Each wall is flat, endless, passes through zero and stands at right angles to its row. A trip goes straight from one point to another. List the walls that it crosses, first one first.

Walls:
(1): -74  16
(2): -12  -7
(3): -38  64
Trips:
-10  1 to -1  31 => 2
-25  22 to -19  59 => 2
38  12 to 32  15 => none
0  9 to 56  -9 => 1, 3

Walls:
(1): -19  25  56  -7  -9  50  -15  47
(2): 27  75  58  34  6  -22  -17  50
(3): -5  -18  -31  -12  9  43  25  12
Trips:
54  18  8  11  -15  -6  5  18 to 32  -20  -61  8  10  32  -52  33 => 3, 1, 2
-42  12  -29  2  10  -26  27  17 to -51  -44  -5  23  62  45  -11  -55 => none
-9  -4  39  -9  -9  -8  -46  13 to 9  -53  25  -4  5  -41  -28  -4 => 1, 2
-4  -5  1  -5  0  -1  12  19 to 34  -28  4  -23  61  -48  -28  52 => 3, 1
21  75  -17  -18  54  28  -9  -9 to -5  -38  -19  26  0  -21  38  3 => 1, 2

Walls:
(1): 20  -14  28  0  -11  38  -30  31  -12  -55  -18  -21  -31  30
(2): -6  18  25  39  23  68  -2  -29  24  -61  -27  45  -12  96
(3): -35  -8  -19  29  -28  -4  48  -26  -16  -30  20  -27  6  -31
Trips:
-33  31  -16  -44  52  9  7  -17  5  -13  18  -50  9  -33 to -1  -27  22  -12  -3  59  -18  2  43  -18  15  -14  -23  -10 => 1, 2, 3
-10  67  46  11  14  9  38  -31  16  -26  27  -68  59  9 to -23  -48  -31  55  -47  -14  -5  22  30  -1  -14  -57  31  46 => 1
-3  -1  9  6  19  -26  -27  22  -21  -23  42  -9  -33  -1 to 15  -3  -11  40  -18  29  33  -9  -28  -43  72  7  53  -17 => 3, 2, 1
-24  -7  56  19  -30  18  -13  28  76  7  48  -53  20  13 to -3  -9  9  48  3  -30  -9  -39  50  19  76  -9  -13  33 => 1

Walls:
(1): -14  -43  17  29  -22  -17  38  64  48  -57  47  -14  37  -56  -62  14  9  33  14  -63  -21  8  46  11  4  -11  7  -29  -40  -44  12  -16
(2): -17  5  -14  -45  1  -6  -2  19  -6  -14  -22  0  48  39  -3  9  -4  28  -27  23  -5  38  3  16  -35  2  -12  5  -13  14  -24  31
(3): 25  -26  -28  -39  4  -40  -12  -8  -3  -34  20  -7  51  29  -34  15  21  -61  -11  -2  -13  -3  -15  49  -24  13  -19  7  76  4  57  13
Trips:
30  -43  7  33  4  -1  -32  4  -37  41  1  10  -1  -35  -1  -9  -25  17  27  5  24  26  20  31  1  -16  -23  0  20  -10  56  4 to 15  29  -25  5  -1  37  -26  -5  -51  58  -6  59  -1  -52  30  10  -48  -63  30  15  -11  15  -9  14  -30  -51  9  -14  8  40  -53  26 => 1, 3
36  37  7  30  -25  -6  -28  24  -26  22  -8  28  8  -27  -6  41  -3  -59  -28  -47  33  -37  -89  33  -7  12  2  3  74  12  -68  20 to 25  -26  -11  51  78  46  -22  -40  -48  2  -30  35  13  18  -40  -27  -25  47  13  4  9  -9  -4  -68  -14  -2  -8  -23  -15  28  -28  78 => 3, 2
33  15  -25  -41  36  -16  39  -47  -16  11  12  10  84  25  -29  13  -61  31  21  -61  -60  -29  -22  -40  9  29  -35  33  -41  -44  -37  -32 to 72  -21  13  -1  -68  24  0  23  -42  10  3  6  -34  16  44  -51  48  8  -21  -11  -6  -8  -35  10  28  18  7  4  15  -7  -13  8 => 3, 1, 2
-59  -4  -22  -12  14  36  -16  -12  16  -76  64  3  -28  -47  2  -7  15  28  38  5  0  36  -22  -2  0  24  -31  -4  -1  37  -24  -40 to -32  31  -36  32  -31  -38  -35  -36  -30  -36  -47  -62  -22  16  -72  24  -46  29  4  -30  -6  5  -21  -16  32  10  13  -22  7  36  -43  2 => 2, 1
19  27  -2  -6  -27  17  17  3  -41  3  -46  -17  -7  -30  -35  11  55  -10  -4  -20  54  76  -29  -5  51  -33  38  -11  -16  38  -84  -22 to 61  -46  -31  -51  48  -6  1  -20  -15  16  47  -52  50  -53  39  31  36  24  24  28  -26  23  38  -39  -21  -13  50  4  21  4  21  11 => 1, 3
-39  -38  54  -20  -6  1  -18  22  -30  39  14  9  41  -16  18  8  -27  18  19  -3  16  4  18  15  61  10  49  -14  43  51  6  -21 to 14  -28  -39  15  2  -3  32  61  13  8  -31  -18  37  -1  -31  -33  -9  -9  13  16  55  -26  -44  -9  22  -10  -36  15  -11  -34  -29  54 => 2, 3

Walls:
(1): -10  8  26  -39  -14  11  10  65  -7  -18  44  2  -17  13  26  -11  -12  -23  23  -2  -28  -67  -20  -53  -61  -10  16  -84  36  24  -1  11  -18  51  -3  5  -4  -22  -1  -9  -14  -41  -22  9  -8  -51  -42  -38
(2): -31  64  -12  17  -49  16  34  71  2  13  24  -21  19  -99  9  29  -3  -33  -14  -15  -50  -16  -23  21  -2  37  22  -49  13  25  -37  -19  44  37  -17  52  -15  -18  -44  45  -23  24  -11  27  28  3  51  -6
(3): 7  -8  -2  85  -3  55  -8  -31  7  45  16  43  -4  13  12  5  5  -23  -26  23  9  15  -14  27  -7  -25  -69  62  15  -42  20  26  10  1  -11  -2  -38  13  -4  22  -15  24  -17  -42  -30  -34  0  -34
(4): 32  22  11  11  1  -6  14  -22  10  33  18  -45  -29  -39  37  -38  -1  -36  14  0  -6  -39  13  -18  -38  8  -25  20  -16  21  49  -3  -49  55  -39  -31  12  -12  -1  -53  -1  -3  -2  -38  -3  -3  29  36
Trips:
32  -23  21  -56  3  -3  -7  12  3  -3  -24  -62  19  -8  12  -24  -13  30  51  47  -25  -41  9  13  -12  -15  1  -66  26  -16  22  40  -3  -31  -56  -7  -10  -18  -8  -81  -21  -48  3  13  -29  -6  5  -20 to -34  -23  -9  -32  -28  15  -14  18  22  18  -34  61  -22  -16  -24  20  15  29  45  -51  -38  34  -13  -38  1  -1  -9  -5  -28  7  -12  -23  27  73  -21  -36  -39  33  29  63  -4  -43  -43  -49  -9  -14  35  -5 => 2, 4, 3
49  17  61  7  20  -57  20  25  73  -5  -16  -38  4  -39  38  -36  13  -5  11  7  4  -13  5  50  -47  -7  2  27  37  36  -16  13  42  -51  -36  -30  0  58  27  55  -13  -11  -22  -6  2  46  11  21 to 35  18  -15  -11  2  -32  48  21  -29  -1  -37  7  61  29  -8  -30  46  7  56  -1  -68  22  -33  16  -31  -26  21  -47  -5  -21  -43  17  17  18  -3  13  -36  -1  -13  -54  12  -12  9  -44  -8  -17  23  -38 => 1, 4
17  -15  24  -32  32  -11  34  -42  6  -11  -11  63  -14  9  23  6  -11  -3  -11  8  0  1  10  -22  42  -42  -17  -42  34  -25  20  18  40  -11  -35  0  19  0  -40  -28  -11  -21  14  65  10  -37  4  -6 to 21  47  15  -44  11  -31  -25  21  -32  -16  35  -41  13  5  -2  -10  52  33  39  10  6  19  23  -23  59  0  -22  7  -17  -68  20  -7  -18  30  -4  -42  33  -25  2  29  31  -48  27  -37  60  -28  -35  5 => 4

Walls:
(1): -11  -33  -5  -4  44  -11  9  10  54  -41  0  -39  -24  -20  -55  -31  -50  12  -38  -14  -21  74  7  -5  16  14  15  -8  6  29  -27  54  -36  -11  -46  -38  24  43  8  -31  -27  -58  24  27  14  -28  10  8
(2): 5  13  -14  35  -19  -74  17  -42  -50  10  -9  25  17  9  -16  -12  18  -5  7  10  4  16  7  -20  -26  12  53  -8  -12  -23  -33  5  4  23  11  24  -11  -43  -7  40  9  -40  4  6  19  31  -11  80
(3): -4  0  1  55  53  30  -12  -6  71  -3  19  -4  27  26  31  6  8  -8  -47  -5  -30  49  38  -38  -54  -3  -45  -2  -2  -2  -11  3  24  -2  -2  -55  -60  22  12  -1  -7  -55  -4  35  1  18  10  15
(4): 8  -1  -15  17  41  61  37  -20  47  14  63  -9  -10  33  -16  -2  28  75  19  -42  23  19  25  7  11  -13  -48  -13  7  24  6  30  38  -21  33  -58  59  -27  19  -27  -23  -28  27  5  11  2  16  25
(5): -4  31  3  -19  -12  -13  -34  -3  12  24  41  -37  -1  -5  1  -18  1  -22  -5  18  -11  -21  42  -17  18  -25  7  -16  32  -3  -33  -70  6  -16  -43  -12  22  -5  -33  24  54  -20  20  31  68  -51  -7  52
Trips:
31  -7  -32  -8  50  -41  -16  -17  9  2  25  83  -29  4  1  -15  7  45  7  10  10  18  60  8  35  -25  62  48  26  -52  -12  -1  -52  -16  -11  3  10  -25  29  -23  -3  27  34  9  17  -39  13  -10 to -41  -1  46  -42  7  10  -3  15  -29  -3  36  45  -23  19  0  -8  57  21  -3  40  57  -16  -37  -8  -36  -44  32  -4  5  -49  6  15  -59  -17  24  3  -20  33  -27  3  -9  26  -24  19  -2  50  -49  67 => 1, 4, 5
-27  -6  22  47  -18  42  -17  13  -1  64  -5  62  -12  -30  -28  -21  -37  -75  3  -40  1  -21  -39  27  -53  150  20  36  8  6  -32  2  30  -12  -10  -49  -8  27  3  48  -50  -10  12  11  -3  -8  -20  -19 to 8  -7  7  -8  7  -31  15  -28  24  -53  9  -7  82  5  41  -2  12  -53  -10  29  32  1  88  69  15  5  1  8  37  -31  -19  -77  13  -17  3  24  -21  11  -32  21  16  -41  -19  -37  56  15  57  -8 => 1, 5
18  16  54  -32  -20  6  -60  -7  24  2  34  -23  67  27  25  -1  -22  20  -11  74  -17  -18  -19  8  -3  -5  -38  9  -12  23  -15  1  43  -4  -17  -25  -21  -21  12  3  -15  36  -18  -24  -16  10  83  17 to 60  52  16  -14  -26  -27  -41  -15  29  38  9  -17  -43  52  36  54  27  3  -11  -45  3  9  -32  34  17  6  22  11  2  -29  -15  5  35  -26  -42  -24  -55  -12  22  -32  25  -13  -33  -18  -40  -29  24  -12 => 4
12  20  -9  28  -24  -11  -18  -14  -17  19  -54  -41  15  30  19  23  -12  -28  -7  7  1  -24  -58  -66  -28  -23  2  30  -14  -22  -36  7  10  21  -25  1  47  -12  -24  2  30  22  26  77  -24  48  34  11 to 23  -4  -8  30  17  -14  -30  46  9  -13  22  48  -20  -46  -15  11  -79  18  5  -17  5  6  29  6  -49  36  -4  -37  -19  0  78  9  -45  -30  -98  -37  23  21  -2  -11  15  39  -1  -24  -69  5  -40  -9 => 5, 1, 2, 3

Walls:
(1): 13  29  27  -28  32  15  66  22  21  45  23  -27  40  53  17  -13  -24  43  -34  -2  -26  8  24  -7  29  47  27  10  -5  -23  -9  22  -62  35  -4  -46  -7  15  27  -32  7  27  -62  -22  -13  -15  26  -29
(2): 18  11  7  50  46  10  -41  26  -25  14  6  97  -9  -10  -25  22  1  -9  -17  35  -22  16  -27  18  26  50  -28  17  -21  9  -4  -34  2  33  -42  24  6  -2  -6  -31  -9  11  2  -46  -7  -61  -40  11
(3): -17  9  20  -5  17  25  -48  1  -23  -14  -59  -18  -18  -6  5  30  -35  -16  -31  -16  -5  -6  -31  51  28  35  31  18  -14  7  -22  37  -7  -34  -47  4  -38  -16  25  17  10  10  26  28  -20  19  21  -11
(4): 4  16  50  -21  27  11  -3  19  10  67  29  36  51  43  -11  41  -26  2  -57  -21  34  24  80  31  31  41  -26  -29  24  6  -35  15  -43  22  5  -36  -7  4  40  -35  -16  -2  -33  -12  -18  -25  58  -36
(5): -30  44  9  -49  36  -14  40  59  2  30  -16  3  3  -13  -12  -70  -56  -20  -1  -21  -4  -46  13  -40  1  -19  25  19  -31  -25  -7  69  16  -14  19  -60  22  37  -22  -46  28  51  -61  13  -39  36  -8  5
(6): 23  25  -13  -17  16  -24  -32  13  45  -13  2  26  2  -5  -6  -29  -31  -39  -33  5  -46  -30  -30  9  -19  61  16  -3  -3  -52  -6  -19  8  33  -56  50  7  82  -12  37  65  -14  -57  5  10  -40  9  -1
(7): -9  27  -34  -36  -41  37  -34  39  41  -40  -48  2  -5  -6  12  -4  24  4  46  -27  -9  -7  8  -29  -52  -46  -6  -54  30  19  51  -18  15  -41  -5  28  -10  -45  -4  -4  54  12  -47  14  -12  -70  -30  -19
(8): 26  18  -14  -4  10  -4  -40  19  -3  55  -22  -30  31  -41  12  28  38  1  11  5  45  -23  -10  -22  -38  4  -45  -49  57  -14  -22  -2  -6  -26  46  8  23  27  2  8  28  33  -54  31  -7  17  2  48
(9): 30  5  -12  -10  -67  14  14  13  -10  3  7  19  -18  22  -38  12  -44  -28  0  -48  -13  -28  23  5  -1  -2  -67  -12  -22  33  -35  -39  -36  -19  -6  -42  -11  -14  46  14  40  -22  56  75  3  23  7  12
(10): -7  54  -7  3  -5  -21  -35  -54  -35  39  9  -9  -55  35  -9  -26  25  40  -28  -31  17  15  5  -76  52  -11  13  57  17  -1  -59  21  -75  31  -22  2  15  74  -38  15  -22  4  -27  3  37  66  -18  16
(11): -23  2  25  72  -33  14  26  40  11  8  55  -16  39  -30  50  24  -7  -20  10  -35  -7  -6  -40  14  26  28  19  8  -5  -23  -2  -49  -53  -36  -3  39  61  -26  21  7  -71  10  3  -6  4  -3  48  -36
Trips:
17  -34  -17  18  -17  1  -39  -1  44  -31  -10  -31  -13  -20  -48  -73  -8  -7  -50  -38  -12  -31  -18  12  46  -25  1  -63  7  14  38  -26  16  25  29  21  12  19  12  -62  52  -12  31  -41  9  75  30  -44 to -50  -7  5  -28  -42  0  6  -32  -50  -3  -29  5  44  8  -16  -15  20  18  47  2  -23  3  1  -28  -5  -49  6  -10  -20  57  22  5  -53  -19  -7  -55  35  -28  -26  -19  14  -27  53  1  35  -67  21  7 => 6, 5
-6  10  -4  11  -7  -30  48  -8  -48  1  60  12  31  25  25  32  36  -87  -44  -34  -26  -29  -28  24  -25  -40  -2  -24  -21  13  -14  35  23  7  6  12  -3  -74  -22  -18  -29  -57  2  -10  -19  -3  -54  7 to -27  -26  7  76  0  27  0  -17  13  31  -33  21  46  -6  54  -46  -6  -12  25  19  -50  41  21  12  -33  -59  31  -14  18  15  9  11  11  42  13  34  -2  4  -17  -39  25  -77  14  6  -64  17  24  27 => 9, 7, 2, 11
-12  9  -18  57  39  -15  -14  -25  -49  -8  35  -40  2  -10  3  35  -4  -34  -40  -22  54  -45  -29  15  24  -33  15  -57  -15  25  -31  13  16  5  -51  12  -22  33  6  18  10  51  -51  12  22  31  12  -62 to 8  -11  1  57  -24  -13  30  16  21  -46  -17  -3  -43  -16  12  -32  -15  -3  -21  -53  7  -45  -37  -1  -26  17  -11  0  -43  -42  -10  27  -14  26  11  -42  -5  14  17  -9  57  -9  53  -2  4  57  -31  -20 => 4, 9, 8, 11
37  53  -10  28  13  -29  -23  -44  79  -7  -9  24  36  -8  -63  -48  -23  38  58  -11  -30  32  8  -9  23  51  -56  -18  16  -62  23  -13  20  24  30  -1  -9  12  -26  22  62  7  -44  -33  -17  -32  1  15 to 19  19  -6  -58  -27  -18  -19  23  25  -1  -8  26  61  -26  3  33  45  -2  46  -1  -6  -15  -48  36  -21  17  -9  -27  -37  -1  -10  -29  -9  -29  5  38  12  6  -64  -13  -25  -1  8  -16  -9  4  6  -32 => 4, 5, 1, 11
-22  15  -58  -11  5  -28  -55  68  3  -36  -7  -49  -40  8  -5  77  -14  -43  -34  -94  -36  -13  -58  -1  3  34  -58  2  -17  -40  49  50  30  -37  15  -16  22  -54  8  -56  -42  16  -10  4  -15  16  -38  42 to -16  -19  -36  33  -32  7  18  -18  -19  27  -18  8  -32  -7  -18  38  47  1  4  -8  -15  24  10  -6  27  -12  -9  -22  -52  -32  -40  -60  30  -7  61  3  21  -8  -14  -4  50  -11  30  49  -27  -45  -20  -52 => 5, 3
